Each row is a point. The ring and each string are closed loops that go straight from each point to the next, and from the last back to the first. Before rounding, they use only three directions, however many columns there are. How many times does the string pass through the ring? Passing back the other way cancels.

Ring, 6 rows:
|  0.59 | -0.26 |  0.09 | -0.02 |
|  0.18 |  0.19 | -0.13 |  0.07 |
| -0.48 |  0.18 |  0.23 |  0.26 |
| -0.57 | -0.22 |  0.63 |  0.31 |
| -0.14 | -0.49 |  0.99 |  0.13 |
|  0.56 | -0.49 |  0.67 | -0.08 |
String, 22 rows:
| -1.02 |  0.10 |  0.08 |  0.52 |
| -0.72 |  0.39 |  0.65 |  0.21 |
| -0.26 |  0.27 |  0.78 |  0.03 |
| -0.26 |  0.00 |  0.60 |  0.14 |
| -0.23 | -0.38 |  0.27 |  0.29 |
| -0.73 | -0.56 |  0.23 |  0.54 |
| -1.00 | -0.48 |  0.39 |  0.59 |
| -0.84 | -0.06 |  0.70 |  0.36 |
| -0.44 |  0.13 |  0.74 |  0.15 |
| -0.11 |  0.09 |  0.64 |  0.05 |
| -0.18 | -0.14 |  0.38 |  0.19 |
| -0.60 | -0.29 |  0.02 |  0.46 |
| -0.72 |  0.07 |  0.03 |  0.42 |
| -0.73 |  0.48 |  0.07 |  0.31 |
| -0.47 |  0.69 |  0.25 |  0.12 |
| -0.57 |  0.62 | -0.04 |  0.24 |
| -0.55 |  0.13 | -0.29 |  0.41 |
| -0.29 | -0.15 | -0.03 |  0.32 |
| -0.02 | -0.09 |  0.38 |  0.11 |
| -0.17 |  0.36 |  0.44 |  0.04 |
| -0.47 |  0.61 |  0.38 |  0.11 |
| -0.81 |  0.42 |  0.19 |  0.34 |
Times through: 1
String:
|  0.12 | -0.38 | -0.26 |  0.26 |
|  0.40 | -0.36 | -0.58 |  0.22 |
|  0.77 | -0.11 | -0.39 | -0.03 |
|  0.73 |  0.16 |  0.32 | -0.23 |
|  0.48 |  0.00 |  0.43 | -0.12 |
|  0.21 | -0.32 |  0.25 |  0.10 |
|  0.48 | -0.68 | -0.04 |  0.15 |
|  0.69 | -0.63 |  0.05 |  0.04 |
|  0.47 | -0.58 |  0.07 |  0.11 |
|  0.31 | -0.23 |  0.35 |  0.02 |
|  0.54 |  0.01 |  0.48 | -0.16 |
|  0.83 |  0.02 |  0.20 | -0.21 |
|  0.75 | -0.12 | -0.18 | -0.07 |
|  0.53 |  0.20 |  0.21 | -0.14 |
|  0.19 | -0.01 |  0.35 |  0.01 |
|  0.23 |  0.15 |  0.42 | -0.05 |
|  0.45 |  0.49 |  0.14 | -0.17 |
|  0.43 |  0.29 | -0.37 |  0.00 |
|  0.26 | -0.16 | -0.58 |  0.22 |
Times through: 0

Ring, 6 rows:
| -0.18 | -0.16 |  0.58 |  0.04 |  0.92 |  0.19 |  0.25 | -0.19 |  0.33 |
| -0.46 |  0.30 |  0.38 |  0.06 |  0.72 |  0.43 | -0.03 | -0.04 |  0.30 |
| -0.35 |  0.45 | -0.14 | -0.08 |  0.32 |  0.52 |  0.03 | -0.09 | -0.12 |
| -0.11 |  0.32 | -0.60 | -0.12 | -0.27 |  0.44 |  0.32 | -0.18 | -0.43 |
|  0.08 | -0.09 | -0.37 | -0.05 | -0.17 |  0.22 |  0.56 | -0.27 | -0.28 |
|  0.13 | -0.29 |  0.03 | -0.09 |  0.38 |  0.14 |  0.55 | -0.33 | -0.14 |
String:
| -0.22 |  0.52 | -0.72 | -0.11 | -0.39 |  0.54 |  0.21 | -0.11 | -0.46 |
| -0.46 |  0.31 |  0.02 |  0.24 | -0.08 |  0.40 |  0.15 |  0.05 |  0.33 |
| -0.22 |  0.12 |  0.02 |  0.04 |  0.24 |  0.33 |  0.25 | -0.13 |  0.06 |
|  0.07 |  0.25 | -0.62 | -0.35 |  0.10 |  0.44 |  0.33 | -0.33 | -0.72 |
|  0.18 |  0.29 | -0.96 | -0.42 | -0.21 |  0.46 |  0.43 | -0.37 | -0.98 |
|  0.11 |  0.12 | -0.62 | -0.25 | -0.09 |  0.36 |  0.46 | -0.32 | -0.62 |
|  0.38 | -0.04 | -0.91 | -0.40 | -0.27 |  0.29 |  0.67 | -0.46 | -0.97 |
|  0.25 | -0.26 | -0.43 | -0.11 | -0.20 |  0.14 |  0.71 | -0.36 | -0.40 |
| -0.09 | -0.25 |  0.17 |  0.21 |  0.04 |  0.11 |  0.52 | -0.15 |  0.30 |
| -0.22 | -0.15 |  0.29 |  0.25 |  0.15 |  0.16 |  0.40 | -0.09 |  0.43 |
|  0.10 | -0.03 | -0.30 | -0.20 |  0.20 |  0.28 |  0.46 | -0.32 | -0.41 |
|  0.46 | -0.07 | -0.92 | -0.50 | -0.10 |  0.29 |  0.68 | -0.53 | -1.10 |
|  0.19 |  0.00 | -0.80 | -0.14 | -0.56 |  0.27 |  0.65 | -0.31 | -0.61 |
| -0.12 |  0.20 | -0.59 |  0.06 | -0.59 |  0.35 |  0.45 | -0.12 | -0.23 |
|  0.06 |  0.50 | -1.22 | -0.34 | -0.64 |  0.55 |  0.38 | -0.27 | -1.00 |
Times through: 2

Ring (8 x 14):
|  0.25 |  0.20 | -0.02 |  0.03 |  0.21 |  0.12 |  0.33 |  0.12 |  0.04 |  0.60 |  0.24 |  0.63 |  0.27 |  0.49 |
|  0.28 |  0.51 |  0.31 |  0.19 |  0.29 | -0.21 |  0.25 |  0.40 |  0.09 |  0.50 | -0.04 |  0.51 |  0.18 |  0.08 |
| -0.06 |  0.61 |  0.29 |  0.20 |  0.00 | -0.26 | -0.17 |  0.51 | -0.01 |  0.05 | -0.33 |  0.16 | -0.25 | -0.25 |
| -0.46 |  0.42 |  0.01 |  0.05 | -0.38 | -0.01 | -0.52 |  0.38 | -0.15 | -0.34 | -0.39 | -0.10 | -0.61 | -0.24 |
| -0.75 | -0.07 | -0.21 | -0.13 | -0.64 |  0.46 | -0.53 |  0.17 | -0.22 | -0.56 | -0.22 | -0.10 | -0.68 |  0.00 |
| -0.73 | -0.35 | -0.23 | -0.19 | -0.61 |  0.69 | -0.31 |  0.06 | -0.20 | -0.48 | -0.03 |  0.07 | -0.51 |  0.21 |
| -0.44 | -0.48 | -0.28 | -0.22 | -0.37 |  0.78 |  0.06 | -0.08 | -0.12 | -0.07 |  0.27 |  0.39 | -0.12 |  0.57 |
| -0.03 | -0.19 | -0.27 | -0.14 | -0.06 |  0.52 |  0.25 | -0.08 | -0.05 |  0.39 |  0.37 |  0.58 |  0.15 |  0.71 |
String:
|  0.09 |  0.24 |  0.60 |  0.22 |  0.24 | -0.06 |  0.37 |  0.52 |  0.13 |  0.26 | -0.09 |  0.54 |  0.18 | -0.11 |
|  0.22 |  0.61 |  0.70 |  0.34 |  0.34 | -0.39 |  0.26 |  0.67 |  0.15 |  0.32 | -0.26 |  0.45 |  0.12 | -0.32 |
|  0.13 |  1.00 |  0.49 |  0.35 |  0.18 | -0.64 | -0.18 |  0.70 |  0.05 |  0.17 | -0.49 |  0.13 | -0.23 | -0.49 |
| -0.20 |  0.95 | -0.08 |  0.14 | -0.24 | -0.43 | -0.68 |  0.45 | -0.15 | -0.11 | -0.51 | -0.19 | -0.65 | -0.31 |
| -0.32 |  0.41 | -0.15 |  0.00 | -0.32 |  0.03 | -0.43 |  0.26 | -0.15 | -0.14 | -0.24 |  0.00 | -0.49 | -0.01 |
| -0.51 |  0.46 | -0.34 | -0.05 | -0.53 |  0.06 | -0.72 |  0.21 | -0.24 | -0.34 | -0.34 | -0.21 | -0.75 | -0.05 |
| -0.82 |  0.36 | -0.35 | -0.09 | -0.78 |  0.16 | -0.96 |  0.25 | -0.31 | -0.71 | -0.49 | -0.42 | -1.03 | -0.23 |
| -1.00 |  0.04 | -0.25 | -0.12 | -0.87 |  0.40 | -0.87 |  0.25 | -0.30 | -0.91 | -0.45 | -0.39 | -1.03 | -0.25 |
| -0.80 | -0.24 |  0.07 | -0.07 | -0.60 |  0.53 | -0.36 |  0.28 | -0.16 | -0.66 | -0.24 | -0.02 | -0.60 | -0.14 |
| -1.08 | -0.55 | -0.21 | -0.24 | -0.88 |  0.87 | -0.50 |  0.09 | -0.26 | -0.89 | -0.15 | -0.11 | -0.76 |  0.05 |
| -0.94 | -0.56 | -0.51 | -0.33 | -0.84 |  0.94 | -0.47 | -0.12 | -0.29 | -0.64 |  0.05 | -0.03 | -0.66 |  0.38 |
| -0.54 | -0.24 | -0.44 | -0.23 | -0.52 |  0.64 | -0.28 | -0.07 | -0.21 | -0.21 |  0.10 |  0.15 | -0.40 |  0.45 |
| -0.36 | -0.13 | -0.25 | -0.14 | -0.33 |  0.49 | -0.12 |  0.03 | -0.13 | -0.05 |  0.10 |  0.26 | -0.24 |  0.38 |
| -0.23 | -0.21 |  0.19 | -0.01 | -0.10 |  0.43 |  0.22 |  0.22 |  0.00 |  0.03 |  0.09 |  0.46 |  0.01 |  0.22 |
| -0.15 | -0.53 |  0.14 | -0.09 | -0.02 |  0.69 |  0.52 |  0.07 |  0.04 |  0.21 |  0.36 |  0.70 |  0.27 |  0.53 |
|  0.04 | -0.45 | -0.26 | -0.19 |  0.02 |  0.72 |  0.51 | -0.18 |  0.00 |  0.53 |  0.58 |  0.79 |  0.38 |  0.93 |
|  0.11 | -0.17 |  0.09 | -0.02 |  0.15 |  0.39 |  0.50 |  0.09 |  0.06 |  0.48 |  0.33 |  0.72 |  0.34 |  0.54 |
|  0.35 |  0.08 | -0.17 | -0.04 |  0.26 |  0.24 |  0.46 | -0.03 |  0.04 |  0.79 |  0.43 |  0.76 |  0.42 |  0.76 |
|  0.43 |  0.42 | -0.39 | -0.04 |  0.24 |  0.02 |  0.22 | -0.06 | -0.02 |  0.87 |  0.34 |  0.62 |  0.28 |  0.77 |
|  0.14 |  0.45 | -0.33 | -0.03 |  0.02 |  0.01 | -0.06 |  0.05 | -0.08 |  0.49 |  0.11 |  0.36 | -0.04 |  0.47 |
| -0.06 |  0.24 |  0.00 |  0.03 | -0.04 |  0.10 |  0.01 |  0.22 | -0.03 |  0.20 | -0.01 |  0.34 | -0.08 |  0.20 |
Times through: 2
